Each point is reached from the start by the listed moves, each made 0, 1 or 2 times, or once backwards (-1), plus a little noise. Is the number of moves made odd or even? Then give how often each move was made.
In the rows, 128 means zero.

Moves:
(1): [145 101 112 171 147]
(2): [152 131 143 106 142]
Start: [123 125 157 123 122]
Points:
[157 163 200  36 137] => odd (-1, 2)
[133  68 104 235 149] => odd (2, -1)
[104 154 172  78 105] => odd (-1, 0)

Moves:
(1): [143 132 128 143 131 145 118 127]
(2): [137 156 114 128 135 123 132 126]
(3): [144 141 150 127 104 148 135 125]
(4): [121 144 153 131 117 117 110 110]
(5): [118 137 140 117 131 133 125 149]
(6): [100 148 111 104 135 144 132 115]
(7): [122 112 146 144 126 132 149 127]
(8): [123 125 109 140 113 122 126 145]
Start: [147 132 139 140 118 126 131 137]
Points:
[165  90 115 175 118 105  81 174] => even (1, -1, -1, 0, 0, -1, -1, 1)
[169 204  74 126 136 144 116 209] => even (1, 2, 0, -1, 2, 0, -1, 1)
[212 221 230 140  86 139 128 128] => even (0, 2, 2, 1, 1, -1, 0, -1)
[249 161 133 177 129 148 154 121] => even (1, 2, 1, -1, -1, -1, 0, -1)
[144  92 216 202 109  92  93 117] => odd (1, -1, -1, 2, 0, -1, 1, 0)
[233 151 133 195  65 142 187 154] => odd (0, 2, 2, -1, -1, -1, 1, 1)

Moves:
(1): [120 138 124 138 120 131 148 115 144 151 117 149 131 136]
(2): [122 134 135 134 126 104 126 117 153 111 128 144 135 123]
(3): [122 147 147 125 121 129 143 147 119 149 117 134 129 116]
(4): [118 139 135 131 132 127 115 127 148 140 119 129 147 121]
(5): [129 139 109 132 146 129 142 127 135 126 126 135 132 115]
(6): [127 130 125 141 120 133 136 148 141 110 137 130 124 135]
(7): [126 116 132 121 125 117 136 141 134 134 122 127 134 136]
(8): [128 140 128 132 116 114 134 132 117 140  87 124 142 121]
(9): [125 102 126 130 138 144 125 133 123 135 145 141 120 116]
(10): [132 131 115 143 128 117 130 124 126 130 134 123 115 121]
(11): [117 122 144 145 136 121 138 122 115 136 105 124 108 133]
(12): [141 127 138 131 136 130 132 121 135 129 125 120 133 120]
(13): [139 124 133 124 130 121 107 131 130 129 124 139 117 128]
(14): [134 127 128 135 141 140 137 133 112 126 130 117 132 136]
Start: [127 125 122 124 124 127 138 118 127 142 127 134 134 128]
Points:
[130 146 193 157 148  97 204 148 105 158  92  92 140  89] => odd (-1, 1, 2, 0, 0, 0, 1, 0, 0, 1, 1, 2, -1, 1)
[ 73 167 182 112 110  93 185 142 139 238  66 158 145 146] => odd (1, 0, 2, 1, 0, -1, 2, -1, -1, 0, 1, -1, 0, 0)
[115 150 186 210 115 119 233 119  97 198  34 100 117 134] => even (1, 0, 1, 0, -1, 1, 0, 1, 0, 1, 2, 2, -1, 1)
[ 73 155 171 161 157 177 202 178 163 238  94 213 151 141] => odd (2, 0, 2, 2, 1, 1, 1, -1, 1, -1, 1, -1, 1, 2)
[130 118 123 119 112 131  90 151 134  73 134 109 200 161] => even (-1, 1, -1, 1, -1, 1, 0, 1, 0, -1, -1, -1, 0, 2)
[ 75 210  90 183 126 116 163 131 249 141 156 218 139  86] => even (1, 1, 1, 2, 2, 2, -1, -1, 0, 1, 0, -1, 0, -1)
[160  96  78 156 171 186  88 121 149  94 232 137 125 134] => odd (0, 0, -1, 1, 0, 1, -1, -1, 1, 1, -1, 0, 1, 2)
